Rows are points. Examples show where two turns around zero, p and q, send a point. Write where each new point lands after one turn and then the other. Backwards means that the second turn is done in reverse. Each puzzle has new turns, and all numbers are rounded.

Turn p:
4; -57; -130 => 59; 3; 129
97; -78; 95 => -26; 146; -50
-245; 82; -70 => -87; -243; 72
144; 53; 105 => 53; 94; -152
Turn q:
-128; -9; -75 => -128; -63; -41
-161; 42; 66 => -157; 85; -11
-4; -87; 20 => -11; -29; 84
293; 54; -10 => 296; 9; -31
Where do these land?
q, then p: 92; -102; 230 => -21; 28; -266
p, then q backwards: -10; -101; -74 => 4; -80; 97
q, then p: 42; 29; -115 => 47; 62; 99
p, then q backwards: -124; 174; -41 => 20; -78; -202

Turn p:
183; -7; 10; -31 => -25; 76; -167; 11
-36; 310; 51; -2 => -246; 118; 143; 69
-6; -75; -49; 103 => 36; -56; -14; -118
24; -168; -48; -34 => 157; -34; -77; -22
-176; 161; -47; -44 => -42; 63; 231; 43
11; -220; 84; 8 => 119; -166; -117; 18
Turn q:
-104; 44; -60; -57 => 15; -18; -136; 25
244; -85; -38; -18 => -49; 206; 151; -34
-109; 202; 11; 136 => 15; -172; -24; 203
45; -101; 192; -132 => -135; -30; 46; -213
-75; -60; -105; 71 => 153; 15; -36; 19
Where do these land?
q, then p backwards: -78; 81; -60; -69 => 114; -35; 76; -29
q, then p backwards: 109; 4; -67; -136 => 118; 135; -51; -15
q, then p backwards: 17; -10; -151; -8 => 73; -3; -58; -121
p, then q: -43; -83; -15; -59 => -14; 54; 96; 0
p, then q: -5; 8; 292; 272 => 262; -31; -161; -253
